Each row of a before or after table is a point. The points were changed in one or more steps. Then noise was added and the rows were shuffled. The steps act on how far a point lies along the listed directions, d1 being the first. What was done? A step turns or swaps two directions, mirrors them in a line or flattens them onto one, adds a multiple of one to another, or multiplies one. Angles are multiples of 10 degrees, from the lower direction toward the higher: turns from -170 to 170, lines from 10 to 170 but not 90. Use the fewest steps. Two steps may share a direction if one is a turn and the other turns, adds or multiplies; they go together, in the order done. Otherwise the lowest direction goes first.

Directions:
(1): [-12 -56]
(2): [ 56 -12]
Before (11 x 2):
[[-19  52]
 [  4 -67]
 [ 19 -12]
 [-13  59]
 [ 53  58]
 [-22  33]
 [-41  87]
 [-26 -40]
 [-10  45]
 [ -6 -56]
 [-27 -23]]
After (11 x 2):
[[ 20  20]
 [  2 -26]
 [  6  -4]
 [ -9  -7]
 [-10  14]
 [ -2  26]
 [ -6  17]
 [ -4 -21]
 [-19  37]
 [ -2  24]
 [ -8 -16]]
Steps: multiply d1 by 0.4; multiply d2 by 0.4

Directions:
(1): [  5  40 -64  31]
(2): [ 62 -47 -20   9]
(3): [-52 -53 -32  10]
Before (12 x 4):
[[105  27 -31  15]
 [ 34  28  66 -46]
 [ 20 -30 -38  45]
 [-27  14   4  15]
 [-24  25  25 -24]
 [ 25 -67 -55  16]
 [ 68 -52  22 -35]
 [-67   2 -13  20]
 [ 42  11  -6 -12]
 [ 26 -27 -63  20]
 [ 22 -79  17 -22]
 [ 38 -30 -42  21]]
After (12 x 4):
[[ 11 -22  -8  20]
 [ 50 -20   5 -18]
 [-62  26 -15  10]
 [-28  98  -3   1]
 [-68   9 -23  36]
 [-78  20 -47  10]
 [-35  17  62 -40]
 [ -2 -59 -38  30]
 [  2  42   9 -23]
 [-95  13 -21   1]
 [-25  57  73 -53]
 [ 78  41  70 -45]]
Steps: add 0.7 times d1 to d3; multiply d2 by -1

Directions:
(1): [  5  48 -52 -28 -48 -14 -63 -32]
(2): [-59 -35 -15 -47  17 -75   9  -6]
(3): [-37 -33  13  78 -35 -22 -50  16]
(4): [-38 -44 -57  -3  34  69 -22 -12]
(5): [-57  49  46 -31  16  26 -34  49]
Before (11 x 8):
[[-16  24  -1  94 -70  48 -79   0]
 [ 11  19 -38  42 -55  -2 -62  -6]
 [ 74  18  33  31   2  16  39  11]
 [ 19 -83 -10   2  23 -55  77 -30]
 [-25 -28 -12  44   5  43 -56  23]
 [ 10 -65  25 -13  31 -73 102   0]
 [-11  -4  12  49 -10  38 -44  32]
 [-16  25  38 -73  18  27   3  22]
 [ -5   5 -29  45 -20  32 -42  40]
 [ 12 -88 -51   7  25   5  59 -59]
 [-15 -34  -1 -34  52 -28  47  24]]
After (11 x 8):
[[ -1  25 -30 -56  -4 -65  -6  -2]
 [ 59 -21  -8  -3 -35 -82  58 -65]
 [-13  33  33 -76   9  25  -3  21]
 [  5   5 -76 -63 -42 -75 -12 -60]
 [ 28 -25 -57 -25 -37 -80   8 -64]
 [-16 -21  53 123 -27  54 -25  31]
 [  9  -6  57  55 -17 -19 -20  45]
 [ -4 -53   4  74  10  34  10  30]
 [  3  14  36  57 -24  13 -33  42]
 [  7  -2  21  62 -10  16  -7  62]
 [ 56  31 -47   5 -13  42 -27 -22]]
Steps: turn d1 and d4 by 150 degrees

Directions:
(1): [-18  -2  18  69  45 -15  22  59  24  43 -75  -3]
(2): [  4  14  41  -7  33  58 -12   9 -14  57  47 -87]
(3): [ 32  52 -30 -21  62 -31  34 -68 -31  52 -17  18]
Before (13 x 12):
[[  11   22  -11    4   52    8   13  -22    2   75    6    2]
 [  11   47   -6   41    3  -35   14   20   41   -4  -71   22]
 [  65   45  -16  -60   26   11   10  -51  -22    1   37    2]
 [  -7   59   15   54   73  -33   28   11    0   83 -103   62]
 [  12   16  -21  -14   96   18   29  -71  -11   72   23  -58]
 [ -15    0   39   -5  -53   46  -19   15   39   17   45  -84]
 [ -19   45  -24   29   36  -44   36   -9   -2   30  -26   13]
 [  19  -10   18 -105  -19   74  -35  -46  -32  -45   91  -42]
 [  -5  -11   42  -36  -38   33  -25  -24   -7    9  108  -54]
 [ -31  -12   44  -55  -38   67  -28   37   -7  -31   86 -103]
 [  -2  -56   -8   -5 -106   34  -42   37   10  -82   33  -22]
 [  31   62  -16   27   89  -74   64  -30  -26   89  -87    6]
 [  -8   40  -49   15   49  -50   47  -15   -4   50  -66   26]]
After (13 x 12):
[[-23 -20  44  19  -8   0 -11  25  19  24  30 -36]
 [ 22  54  -5  -6 -13 -12 -10 -16  27 -19 -18   7]
 [-19  -4  46  20 -42  38  -6  32  55  24  20 -73]
 [-12 -56  -7  25 -96  23 -28  59  19 -71  -2 -15]
 [-43 -16  54  -4 -13  39 -13  80  10 -18  16 -82]
 [ 15  66  13 -19  40  -6  -4 -44 -31  62  -7  36]
 [ 47  64 -12 -30  67 -55  42 -70 -47  75 -22 -14]
 [ 12  24 -15  -5  49   8  19 -34  -3  70  11   1]
 [ -9  54 -27   5  17 -32  32 -35 -13  22   9   7]
 [ -7 -13  22 -14  24  27   1  22   6 -17 -14  -4]
 [ 51  37 -21 -24  47 -11  24 -20 -11  10  -7  17]
 [  5  19 -17   0 102  12  38 -61  -8  82   5 -54]
 [  6  48 -47 -22  25 -32  34 -50 -24  40 -18   8]]
Steps: flatten d1 and d2 onto the line at 70 degrees

Directions:
(1): [ -5 -11 -47  -2 -21  -1 -86  24   1 -64  37  93  29  29  46  28  17   1]
(2): [-64 -74  32  -6 -40 -19 -19 -25 -49 -35 -37 -25 -45  -6 -21  76  12  45]
(3): [ 71  21  64  -8 -36 -30  15  47  46   0  42  -3  -2   5 -37  82  57 -13]
Before (12 x 18):
[[  3 -10   8  -4  -7  -3  -7   6  -1  -9  -1   2  -9   5 -11  20   6   2]
 [  8  17 -16   8  23   8  -2   3   8   5   4  14  11   1  12 -22  -7 -10]
 [  6  16  12  -9  -4   7  10   1  17  23   1 -12   5  -9  -4   0  12   2]
 [  5   1   9  -4  -2  -7  19  -7  -5  16 -12 -24 -11  -7 -23   6  -6   7]
 [  8   0  15  -5  -5   2  12 -13  -3   5  -4 -20  -7 -10 -15   4   4  -6]
 [ 14   8  -5   0  -4  -4   1  11  16  10   7  14  17  -5   5  10   8 -12]
 [-19  10 -14   8  32  24  34 -31 -16  35 -25 -37  -8 -15   7 -61 -39  -5]
 [ 16   5  24   1 -12  -7  13   6   6  12   6 -13  -6  -3 -11  18   9   0]
 [-18 -17  16  -3 -19  -6   8 -10 -12  -2 -19 -15  -5  -1  -9  24   0  19]
 [ 23  16  11   4 -11 -11 -10  23  19   2  25   3  13   1  -9  29  24 -12]
 [  0  10   4   5  24   7  29  -2  14  27  -2 -20  -3 -11   1 -22  -8  -2]
 [  7  18 -15   7  19   9  28  -9   5  34 -10 -24   4 -21   4 -38 -25 -14]]
After (12 x 18):
[[  0   4  17  -3  11  -1  50 -23 -12  42 -30 -57 -21 -18 -34 -18 -21   8]
 [ 21   9  10   5  -1  -7  -7  19  15  -7  15  14   4   4  -3  27  20  -5]
 [ -5  18 -15   3  17  12  24 -15  -1  26 -17 -14  16  -3   7 -47 -27   0]
 [ -6  -8  20  -4   2   5  31 -29 -15  19 -23 -46 -20 -19 -23  -9  -7   0]
 [ 48  35  40   3   9  -6  76   6  30  64  -4 -69 -10 -32 -36 -11  -2 -21]
 [-44 -46  31   1 -20  -9  13 -29 -38   5 -37 -44 -38 -13 -20  30  -7  30]
 [-30 -42   6  -4 -30 -15 -21  -5 -17 -18 -16   9  -9  -6   0  58  15  17]
 [103 107  37   8  56  18 122  17  69 111  19 -76  16 -24 -33 -88 -16 -59]
 [-21 -22 -12  -1  -1   4 -17  -6 -19 -15 -11   7  -9   6  -1   4 -10   8]
 [ 11   9  44   2  19  -3  65  -4  18  48 -13 -62 -23 -23 -30  -2   0   3]
 [-31 -21  34 -13 -18  -1  16 -19 -12  18 -28 -43 -23 -18 -21  27  11  26]
 [-80 -81  16  -1 -46 -22 -52 -20 -58 -48 -28 -11 -34  -5 -11  89  19  44]]
Steps: multiply d1 by 2.5; turn d2 and d3 by -110 degrees; multiply d2 by 3

Directions:
(1): [ -3  87  10 -12 -72 -34  -9  13  17  80 -29 -62 -49  14  35  38  -4  10
  53 -24  47 -28  15  42]
(2): [ -2   2  48  85 -35 -80  -5  36   0   0 -13  13  35   6 -78  -4 -97 -20
  -2  25   1 -16  45 -25]
(3): [  4   0  -2  25  -5  57 -79  54  20  27  13  15 -54  58  10 -51 -49  17
 -46   2  66  64 -46 -24]
(4): [ 55   3  15  14  48 -16 -37  32  71 -33 -75 -22  54  -6   1 -51  60 -27
  63 -44  40  24  22 -19]
Before (9 x 24):
[[-12  38  13   8 -38 -54  27 -15 -17  20   0 -26 -14 -25  -2  53  -4   6
   39  -5 -19 -48  32  25]
 [ 12  20  19  10  -6 -12 -15   9  25  20 -34 -16  11  10  13  -5   5   7
   20 -19  36  19  -4  19]
 [  8   8  21  -8  10 -17   3   3   9 -15 -26 -18  22 -22  12 -12  28  -5
   34 -29  -5 -21  20   1]
 [  2   0  23  28   1 -44  -3  15  12 -11 -31   1  27  -6 -32   4 -19 -12
    7  10  -4  -9  27 -15]
 [ 24  11  13   6  22 -33  -4   0  27 -19 -45 -11  27 -18  -8 -19  12 -28
   32 -20  -5 -10  47  -7]
 [ 14  26   4   7 -20  -1 -20  20  32  14 -37 -19 -14  -1  12 -19  19   0
   19 -13  38  16   7   2]
 [ 15  14  -7  15   1   1 -20   7  17   4 -23 -13  18   8  18 -21  24  -1
    5  -4  22   3 -13 -21]
 [  6   5   3 -15   8   6  -3   5   3   4  -6  -1   4  -8   8   3  14  -3
   26   6   8  -7  17  -7]
 [-37 -40  22  22 -14 -58  77 -53 -60 -22  37  28  44 -55 -67  61 -32 -15
    0  48 -95 -43  60  14]]
After (9 x 24):
[[  16   21  -21  -10    6   16  -13   -5   19    6  -21  -19   11    0
    40  -16   50    3    9  -13   19    2  -20  -11]
 [  10  -21    5  -24   43   39  -22    9   11  -31  -10    7   11  -12
    25  -41   43    5    4  -30    2   17  -13  -17]
 [  -1   -8   14   18   14  -23   -7   12   14  -18  -25    5   21   -2
   -20   -4   -7  -10   -4   10   -1    4   13  -20]
 [  16   15  -12  -14    1   33  -26   17   36    3  -23  -12  -26    1
    35  -31   45    5    9  -18   41   28  -14    5]
 [  23  -16  -12  -23   57   27  -21   -1   31  -35  -28   -1   11   -9
    15  -37   42  -17   10  -23   -2   20   12  -11]
 [  -8  -37   12   55   14   13  -36   25  -12  -28   36   40  -15   18
   -40  -24  -59    6  -45   22   -1   31  -12  -37]
 [ -34  -82   42   82    3  -56   37  -11  -59  -47   47   76   61  -31
  -123   14 -106  -26  -53   76  -87   -4   54  -32]
 [   7   -7   -5  -21   20   25   -8    8    7   -5    5    7   -2   -3
    16   -4   22   -1   14    7    9   11    2  -14]
 [  12    6    8   -8   13   20  -25    6   25   13  -23   -9   -3   13
    29  -18   24   17    7  -17   39   34  -27   16]]
Steps: swap d1 and d3; add -1 times d4 to d2

Directions:
(1): [-71 -15  37  -7  56  -9  26  34 -63  24 -22   9 -55 -11  -8  44 -48 -20
  46  -6 -48  13  22   7  -3  34  -5 -13  34   7 -60  31 -31 -24 -31 -23
  -8 -22  -2  -5  13 -35 -56  40  15  14  11  39]
(2): [ 22  -8  10  44 -21  -3  -3  16 -37  34  26  -6   6  32   5  15  58  -5
 -56 -44   0  56 -10  64  -9  15   3   4  -6  63 -54 -25  -9  45  20  39
   1 -39  12 -16  -9  19  17  46 -50  42 -33  54]
(3): [-80 -13  -9  61 -42 -12 -26 -39   8 -46 -28  40 121   0  12  22 -26 -59
  -2 -13   5  -9  -3   4  23   9 -24 -19   4  14 -16   5  27 -27 -18  27
 -20 -13  22 -14 -30  -1 -38 -16  16  36 -13  -9]
Before (9 x 48):
[[-32   3   0  24 -21 -11 -25 -33  21 -40 -43  25  58  -7  -3   4 -17 -37
   17  13  -3 -12  -7  -5  27  -5 -26 -13   7   2  16   3  18 -23 -30   4
  -30  15   9  -6 -17   6 -18 -19  24   9  -1 -33]
 [ -8   4  12 -20  60   2  18  30 -36  38 -10 -16 -73   5   8   9   7  18
    7  -8 -46  19  10  16   7  21  10   3   8  -5 -33  -8 -16   0 -14  -7
   -8 -14  -1  -4  16 -20 -19  42  -7  -8  11  26]
 [ 26 -10   1 -26  14  -1  12  25 -15  13  -3 -27 -54 -10   1   1  13   8
    9   6   5  -8   4   3 -21 -15  15  12   1 -13  11  -8  -7  16  19  -4
   13  -1   3   8  -3   9  14  13  -9  -9   4 -11]
 [ 11  -3  20 -51  47   6  34  44 -20  33  -2 -19 -99 -25   1   3 -40  34
   41  31 -42 -19  18 -20 -14  33  27   7  13 -13  -6   8 -29 -16 -12 -50
   -2   6 -23  13  41 -26 -18  -6  19 -29  26   9]
 [ -7   0  13  35 -25  -7  -5   3  -6   4  10  -2  19   6   3  14  16 -20
    1 -20   1  27   6  33 -10   5  -9 -19  -7  35 -38 -18 -17   3 -12  21
    4  -9   2  -5  -1  -2  -8  25  -5  15  -2  25]
 [ 48  11  19 -42  33   6  21  29  -7  33   7 -39 -80  -6  -4  -9  -4  39
   -5  11  -4   4   0   4 -21   1  18   5  -8 -29  18  -3 -15  11  11 -29
   34   8 -14  22   9  11  22  14 -15 -12   8   9]
 [ 27  34  -2 -82  47   6   2  14  49 -14   3 -22 -72 -25 -17 -40 -23  46
   40  28  10 -51   5 -70  11 -31  23  18  -8 -73  64  22  11 -11  -9 -47
    9  55 -17  26  17   1  16 -45  21 -65  51 -44]
 [-55 -14   1  16  -6  -7  -4  -1 -13 -15 -17  19  19  -1  -2  35 -45 -42
   28  -5  -9 -15   4  -7   1  15 -10  -3  23   1 -18  16  10 -36  -6  -3
  -25  -6  -4  10   2 -21 -42  -8  27  14  -7  -3]
 [-45  10 -10   0 -22  -1 -10 -50  45 -40 -34  24  73 -33   3 -16 -44 -16
   25  42  11 -38  10 -42  23 -15 -31  -9  -4 -28  48  20  25 -41 -13  -8
   -6  18   0  12  -7 -13 -14 -47  39 -12  22 -61]]
After (9 x 48):
[[  3 -19   7   3   4  -6   8  25 -33  17  -4 -17 -28   0   5  18  20 -11
   -4 -12   0  11   4  27 -20  -3   9   7   5  12 -18 -11  -7  22  18  13
    7 -21  12  -1 -12  11   4  30 -20  17  -9  10]
 [ 39   6 -28  -8 -33   6 -15 -14  39 -17  11  -7  11   6   0 -13   2   1
   -6  10  29 -27 -12 -20  -5 -19   5  15  -7 -17  44 -10  25  -8  26   1
  -10  23 -12  21   6   7  20 -40  11 -19  -7 -38]
 [ 78  -1  -4  18 -34   6   2  23  -1  39  39 -25 -20  19  16 -15  58  33
  -60 -13   0  28 -13  42 -17  22  29  18 -21  51 -15 -45  -5  47  31  17
    2 -19  -3  -3  15  24  40   6 -44  10 -21  31]
 [ -1   9  -9  12 -28  -6 -27 -36  40 -42 -35  18  52  -6  -3 -12  -5 -21
    9  20   8 -19 -11 -12  25 -17 -22  -7  -2  -7  39  -4  22 -15 -21   2
  -24  26   4   0 -15  15   2 -30  21  -3   0 -46]
 [-26   6 -18  44 -63  -3 -26 -59  43 -35 -17  26 121  -9  11 -15   2 -26
  -27  13  27  -8  -4  -1  22 -15 -32  -7 -16  12  29  -5  35 -10   4  30
   -7  -2  13   1 -23  10   6 -34   6  18  -5 -40]
 [  8  11  10 -22   8   0   9   7  16  -2   2 -15 -36 -17  -7  -5 -15   8
   43  17  -1  -9  15 -13 -12  -8  -2 -14  -5 -15   6  -1 -22 -19 -19 -18
   11  24 -16  12  17 -16  -6   1  25 -30  26 -10]
 [ 18  -2  27  12  10  -3  11  28 -36  38   8 -23 -31  13   3  17  13   7
  -35 -25  -9  38  -5  49 -18  20   8  -2  -4  18 -32 -13 -13  24  12   5
   24 -27   4   5  -7  18   8  43 -39  33 -17  46]
 [ 53  15  -7 -25  33  10   8  19  -4  37  11 -30 -66  15  11 -20  46  41
  -25  -6 -19  19  -3  17   2   0  17  16 -15  -6   0 -30  -5  25  10   5
    1  -2  -3   0  15   1  24  27 -25 -20   5  11]
 [-14   5   6  69 -41 -13 -34   2  -9   1  23  10  71  36   7  10  62 -27
  -72 -71  17  45 -19  56  18   5   3   6 -16  61 -53 -23  25  47  11  58
  -11 -32  31 -19 -34  39  11  23 -59  52 -25  47]]
Steps: turn d2 and d3 by 120 degrees; turn d1 and d3 by -130 degrees
